Each row is a point. The window is the flat piece filled in between its corners: a triangle in 3 columns, a solid with four corners in 4, and so on. A path goes straight from each point to the next, and from the last back to the first. After which points does the path pass through the window?
(in the rows, 128 means zero)

Window (4 x 4):
[[132 171 141 105]
 [ 87  56 124 134]
 [152 145 104 137]
 [ 93 123 112 105]]
Path:
(1): [145 135 136  77]
(2): [139  81  98 120]
(3): [ 92 133 137 150]
(4): [ 73  78 111 146]
(5): [102  68 123 109]
(6): [139 145 109  91]
(7): [114 172 136 131]
(8): [ 91 116 119 127]
(9): [111 144 101  61]
(10): [140  98 123 103]
(11): [ 89 106 104 129]
(12): [110 192 117 141]
Through the window after points: 2, 8

Window (6 x 6):
[[154 105 127 149 132 148]
 [114 142 173  47 122 161]
 [136 171  81 151 118 132]
 [131  80 131 116 124 106]
 [155 118 147  91 146 125]
 [139 194 132 168 116 135]]
Path:
(1): [123 149 159 104 190 121]
(2): [116 144 132 127 129 145]
(3): [150 160 144 113 104 145]
(4): [151  92 140 137  95 160]
(5): [147 138 116 141 178 125]
(6): [118 151 122 101 174 142]
(7): [143 139 135 147  52 139]
(8): [131 134 151  66  56 180]
Through the window after points: 4, 8

Window (9 x 9):
[[153 156  84 108 116  74 104 149 152]
 [129 116 134  96  95 165 127 119 135]
 [107 124 124 156 135 134 145 124  70]
 [152 119 156 117  77  95 107 102 143]
 [121 150 163 143 152 149 107 129 221]
 [133 158 167 152  88 160 152 138  66]
 [132 140 128 164 102 199 128  83 123]
 [162 146 134  95 119 108 144  95 173]
 [116 120  90 197 101 109 194 189  61]]
Path:
(1): [125 153 131 150  93 130 130 114 126]
(2): [190  86 157 118 127 132 146 116 120]
(3): [169 109 124 127 109 118 126 125 114]
(4): [ 90 141 141 129  79 150 145 130 134]
(5): [ 76 150 150 138  83 111 172 118 131]
(6): [184 122 127 147 140 165 128 140 116]
(7): [180 135 155 152 132 133 130 154  94]
(8): [ 89 147 115 166  88 131 165 117 109]
Through the window after points: 3

Window (12 x 12):
[[107 112 139 138 156 184 107 123  94 141 129 172]
 [121 180  99 115 138 135 153 177 132 158 141 158]
 [129 159  54 142 140 112 127 108 116  88 137  96]
 [105 110 146  89 147  94  91 205 118 111 113 130]
 [112 100 152  97 146 115  84 148 110 146 167 100]
 [117 170 117 132 144 121  95 120 104 142 113  78]
 [102 166 140 135 127  81 141 166 142 117 138 163]
 [194 153 102 145  80 145  99 126 114 140 129 151]
 [133  44 138 166 249 103 116 150 117 177  92 218]
 [129  78 145 105  77 130 171 128 111 118 103 144]
 [ 94 119 102 128 120 112 105 149 156 131 119 119]
 [150 151 120 171 103 158 122 173 104 143 149 121]]
Path:
(1): [140 135 142 125 146 153 130 169 159 115 127 137]
(2): [139 123 125 146 149 140 103 124 162 108 116 126]
(3): [ 97 124 118 112 114 104 119 166  72 149 133 133]
(4): [ 72  94 135 105 110  99  94 158  65 138 109 155]
(5): [121 129 133 124 179 123 117 164 141 131 131 126]
(6): [147 134 147 109 141 128 101 176 145 111 139 107]
(7): [ 74  90 116 125 152 103 109 149  73 167 121 172]
(8): [120 132 106 126 131 124 114 144  89 156 135 134]
(9): [151 133 155 158 131 149 148 110 188 108 125 149]
(10): [149 145 137 133 155 128 103 150 153 112 111 111]
(11): [ 74 135 102 130 124  99 117 131  83 166 133 132]
(12): [110 102 101 142 118 116 111 131  84 168 113 132]
(13): [130 168 154 121 164 161 118 140 149  95 134 129]
(14): [122 129 134 119 139 133 117 140 139 119 123 128]
(15): [100 106  97 140  97  99 112 171 110 160 137 128]
(16): [119 126 118 138 121 136 117 131  89 144 130 134]
Through the window after points: 6, 10, 12, 14, 16

Window (14 x 14):
[[196 132 198 116  89  70 112 112 144 103 178  89 101 122]
 [ 91 120 120 141  86  95 126 100  65 154 133 131 109  68]
 [125 150 172 132 159  97 182 100 119 160  64 153  72 144]
 [127 113 109 133 128  91 128 117 149 105 149 114 105 168]
 [175 128 123 104 104 119 188 147 124 127 178 112  77  99]
 [141 106 183 201 161 129 135  81  96 119 138 128 121 161]
 [116 105 135 113 196 132 151 125 158 170 160 129 155 162]
 [198 117 103  90 124 151 147  80 157 157 196 111 102 132]
 [183 118 124 140 198 109 135 125 133  98 172 157 165 159]
 [120 113 156 108 165 118  84 107 131 109 126 114  89 122]
 [203  98 130 142  95 123  74 137  84  88  93 137  92 166]
 [ 99 128  90 154 114  93 100 132 104 110 131  61 139  86]
 [159  94 134  77 114 106 120  87  85  89 155 111 163 131]
 [ 85 168 139 101 118 114 130 106 124 105 149 113 153 143]]
Path:
(1): [186  92 140 133  93 122 106 121 145  89 102 129 103 130]
(2): [146 131 146 146 140 121 127  87 186 100 150 159 132  93]
(3): [116 113 126  98 149  98 112 131  60 140 135  74 137 195]
(4): [131 136 132 108 136  92 126 114 104 135 150 116 110 139]
(5): [136  90 118 134 120 146 137  99 121 100 132 126 143 112]
(6): [133 102 133 108 106 133 112 100 157 103 108 128 132  78]
(7): [137 123 146 117 161 107 111 109 112 125 157 110  95 152]
(8): [167 133 131 124 136 109 108 119  74 129 161 119 108 166]
Through the window after points: 6, 8

Window (14 x 14):
[[144 174 165  95  95 151 140 158 137 115  97 156 120 112]
 [123  90 156 126 103  89 171  95  89 177 119 158  88 140]
 [106 102 119  93 156  99 127 138  98 113 126  64 163 165]
 [103  95 150  98 156 137  87 148 181 105 187 104 166 183]
 [165 173 172 123 115 109  87 146 133 125 158 133 168  93]
 [107 133 149 135  99  94 116  90  71 110  87 196  95 135]
 [115 135 121 109 140 146  69 126 135 157 150  60 141 195]
 [139 107 115 128 140 103 102 109 189 114 124  57 168 192]
 [106 137  97 137 101 126 116 159 152 127 172 110 184 172]
 [ 83 123 107 118 147  83  96 148 173 118 164  48 113 167]
 [138 154 116 113 173 100 122 141 151 117 177  98 144 214]
 [170 134 119 139 130 157 117 140 114 112 131 170 113  83]
 [130 167 170 143 103 156 153  90 102  97 143 141 121  96]
 [ 96 147 165 161 150 120 155 107  96 158  78 184 118 100]]
Path:
(1): [108 149 133  89 153 130 114 103 154 132 152 109 171 159]
(2): [136  68 151 152 123 107 103 186 144 102 168 119 104 182]
(3): [117 106 158 180 170 101 118 162 112 147 169  66 143 183]
(4): [117 141  99  84 111 121 100 104 166 111 133 121 150 156]
(5): [124 149 119  44 144 131 117  66 127 128 141  87 116 131]
(6): [115 100 151 175 121  92 138 176 103 131 116 140 147 171]
(7): [130 125 165 146 118 126 148 134 115 145 145 127 120 144]
(8): [120 147 103  89 149  97 106  88 129 108 118 150 135 133]
(9): [ 97 125 142  75 140 134 103  97 168 149 143 131 167 120]
(10): [152 137 142 177 135 112 133 171  93  92 130 118 110 169]
(11): [132 138 146 133 137 124 117 143 124 116 144  93 139 163]
(12): [108 118 121  73 160  80 133  77 160 138 136 170 124 139]
(13): [104 132  98  72 154 103 135 116 145 120 123 154 125 115]
(14): [105 133 149 164 123 110  98 146 146 124 163  49 126 175]
(15): [133 152 174 153 114 140 113 143 121 119 120 143 123 144]
(16): [120 134 106  56 123 107 156 121 147 130 130 112 129 120]
Through the window after points: 1, 5, 7, 9, 13, 15

Window (14 x 14):
[[155  88 189 173  79 196 143 102 127 131 124  81 148 242]
 [102 155  85 121 194 104 178  99  60 115  99  75 123 109]
 [163 127 125 142 118 128 136 106 143 153 129 148 130 136]
 [196  96 101 130  91 133 107 136 152 169  84 103  84 136]
 [153 112  94 113 173 148 102 145 135 103 101 138  94 154]
 [107 149 135 167 206 125 113 133 138 122 100 101  69 154]
 [100 132  52 132 113 193 153 158 121 206 120 106 168 124]
 [142 129 105 137  95 156 107 110 116 112  97 118 121  78]
 [131  69  69 160 129 130 164 140 136 119 135 108  71 171]
 [146 155 149 174 148 175  96 114  68 154  63 153 134 149]
 [108 139 152 129 130 134 163 140  96 141  70 148 177  74]
 [122 104  52 131 141 147  96 203 110 177 175  99  83 181]
 [ 86  86 104 149 112 122 133 118 122 124 114 116 175 193]
 [ 90 158 114 101 101 142 136 125  97 140  78 170 139 131]]
Path:
(1): [140  95 120 136 152 178 118 107 118 193 110 107 114 136]
(2): [150 160  90 139  91 120 138 173 124 103 109 133 115 146]
(3): [139 126  92 145 119 157 123 143 119 129  98 106 125 160]
(4): [114 105 132 131 150 149 135 117 118 153 121 137 125 153]
(5): [132  96 112 140 143 167 128 123 114 157 122 117 135 127]
(6): [135 157 101 156 118 149 129 140 109 143  88 113 130 153]
(7): [158 142  82 157 139  91 134 180 144 126 108 124 130 140]
(8): [ 84  98 117 104 132 198 125  79  75 168 109 122 107 113]
(9): [128 110 112 112 122 143 117 107 116 150 104 134  95 137]
(10): [154 136 102 158 115 138 135 156 133 146 119 121 143 144]
(11): [180 163 121 168 127 137 161 152 137 114 115 106 143 158]
(12): [ 86  73 115 126 140 159 105  98  91 166  95 128 115 126]
(13): [118 109 108  99 162 144  95  90 114 153 101 104  75 155]
(14): [160 139  98 196 116 151 145 173 120 118 108 132 144 145]
(15): [121 165 105 142 120 129 136 158 105 125  75 129 134 139]
(16): [111  57 134 139 148 163 137  93 113 154 129 116 129 138]
Through the window after points: 3, 9

Window (14 x 14):
[[142 158 102 150 117 155 118  62 181 119 134 127 118  50]
 [ 95 137 172  87 136  92  91 112 164 163 162 129 164 175]
 [100 101  89 162 121 130  95  56 150 106 167 163  91  81]
 [105 138 187  95 187  64 161 177 144 158 153 155 141 113]
 [160 139 105  86 114 102 129 133 108 110 144 102 105  97]
 [ 87 118 155  84 127 117 147 169 144  97 101 132 140  98]
 [128 156 101 135 128  93 126 195 162 105 128 114 115 120]
 [139 102 135 123 122 103 191 161 156 117 144 129 157 127]
 [ 99 151 196 137 116  55 164 160 121 113 129 125 151 123]
 [111 146  75 157 154 167 126  15 152 108 125 130  72 116]
 [117 130 125 110 104  67 162 168 134 162  86 153 141 110]
 [102 168  86 149 122 182 126  75 122 122 168 168 120  98]
 [ 95 133 202 103 109  99 162 170 160 165 156 138  97 138]
 [176 110 126 163 125 142 125 168 109 112  82 129 120  87]]
Path:
(1): [156 136 170 102 117  89 125 159 162 102 117 197 144 135]
(2): [132 141 114 128 127 118 127  94 156 107 139 162 110  88]
(3): [ 64 105 138 160 114 138 129 143 121 156 141  82 143 107]
(4): [ 78 141  96 145 144 106 181 164 138 146 179  88 123 127]
(5): [122 140 163  91 133 100 112  99 158 130 122 166 133 112]
(6): [115 138 138 124 137 118 117  91 145 112 156 177 119 108]
(7): [108 148 112 138 128 127 143 136 142 147  94  73 111 103]
(8): [ 89 138 120  98 133 107 123 174 107 200 127  86 146 112]
(9): [131 123 153 134 113 111 156  98 165  80 131 186 107 104]
(10): [147 141 123 124 112 116 152 128 144 121 124 153 119 106]
(11): [ 98 126 128 145 141 119 148 135 146 120 140 111 127  96]
(12): [ 73 152 104 148 143 137 140  95 117 143 158 107 107  86]
Through the window after points: 2

Window (14 x 14):
[[171 143  89 171 137 141  89 174 159 110 193 138 110  88]
 [122  89 116  30 146 124 146 131 153 105 143 112 110 153]
 [119 118  83 108 130 123  83 152 162 155 101 113 128 134]
 [ 29  43 136  80 170  43 139 143 144 126 135  97  79 132]
 [132 118 140  81 145 120  78 120  99  94 113  94 173 113]
 [102  87 106 121 167 174  92 129 120 127 119 143 126 162]
 [181 161  92 172 116 109 168 134 118 113 117  90 110  48]
 [116 136 110  30  83 118 133 109 104 153 192 154 132 124]
 [104 155 124 107 100 133 178 184  83 164 159 128 182 136]
 [143 110 125  94 128 101 155 134 135 153  89 160 163 122]
 [127  71 128  94  75 102 137  71 170  77 114 108 129 130]
 [ 94 152 128  96 128 112 156 123 147 189 144 111 178  73]
 [ 88 207 139 116 113 177  98 152 142  91 180 193  78 146]
 [144 116 135 110 134 112 128 132 140 154 164 119  98 169]]
Path:
(1): [131 113 121 104  98 134 131 138 119 133 140 127 122 103]
(2): [110 201  96  83 185 106 117 124 156  99 181 149 119 157]
(3): [113 133  99 102 123 120 136 121 148 129 147 143 152 129]
(4): [124  91 180  89 103 116 152 162 107 178 123 106  61 112]
(5): [138 105 117  99  98 135 129 174 154 161  87 106 104  64]
(6): [124 112 116  97 151 111 121 113 125 123 161 123 148 162]
(7): [119 159 113 108 116 130 137 148 132  96 173 149 148 182]
(8): [100 122 141  90 136 151 100 141 116 154 116 124 101  65]
(9): [135 121 122  95 127 143 122 160 123 162 132 127 112 126]
(10): [121 143 116 114 138 112 131 137 140 125 155 147 139 126]
(11): [117 144 100 100 121 111 146 147 118 142 153 121 147 139]
(12): [104  82 153 113 121 176  93 174 143 146  92 135 133 111]
(13): [122 117 130 106 127 126 130 143 114 147 133 116 123  98]
(14): [ 96 163  99 134 138 114 151 151 188 120 162 134 183 155]
(15): [131 175  88 118 136 135 146 141 135 129 144 147 145 161]
(16): [112  80 154  88  94 108 132 141 116 144 158 104 131  99]
Through the window after points: 1, 7, 11, 15

Window (14 x 14):
[[166 141 126 143 161 138 103 114 144 203 150 188 116 140]
 [ 96 118 163 105 125  87 143 101 151 130 114 163 135  93]
 [139 135 129 102 122 124 180  93 157 124 188 202 111 131]
 [139 136 146 139 123 173 147 188 130 123 110 121 113 169]
 [144 108 159 155 138 142  82 127 209  92 101 106 151 150]
 [130  96 101 143 139 193  93  62 113 157 112 139 123 170]
 [153 148 105 111 136 158 153 158 185 118 144 104 149  77]
 [177  89 143 155 116 119 125 138 127 162 142 140 142  81]
 [176 136  63  83 129 103 136  76  88 155 147 219 150 135]
 [ 89  90 135  90 113  91  91  97  90 134 172  92 103 114]
 [138  58 124  97 178 126 136  97 126 173 163 128 157 128]
 [151 130 118 130 174 124 124 103 126 104 140 223 132 103]
 [134 149  46 156 136 123 158 115 116 118 122 177  93 169]
 [147  94 151  82 116 152 140 171 178 148 136  90  46 117]]
Path:
(1): [128  88 100  94 125 135 116 131 164 142 139 157 136 129]
(2): [167 133 137 123 142 139 151 131 136 142 144 118 109 101]
(3): [163 135 124 128 127 131 153 110 144 124 128 137 122 133]
(4): [137 114 109 135 134 131 110 129 130 152 142 173 122 118]
(5): [143 107 125 135  96 125 117 151 141 133 137 146 125 121]
(6): [170 126 140 135 238 155 187  76 103 172 123 140 127 123]
(7): [157 122 124 117 145 134 119  83 135 141 139 150 121 122]
(8): [107  71  98 115 130 125 137 130 127 158 159 154 152 137]
(9): [111  73 108 147  98 113 112 167 131 137 131 210 116 100]
(10): [168 150 147 118 165 162 148 117 132 129 133 108 131 154]
(11): [169 134 168 155 136 135 159  71 110 112 120 115 129  85]
(12): [123 111  63  72 149 130 113 171 182 157 162 182 146 136]
(13): [130  98  97 135 139 144 116 131 136 165 156 159 121 125]
(14): [163 131 178  85 150 103 139  67 123 129 121 107 129 135]
(15): [179 153 134 131 188 114 141  74 107 170 156 147 118 113]
(16): [ 99  78 101  98  83 132 115 132 171 114 128 166 144 124]
Through the window after points: 1, 5, 9, 11, 13
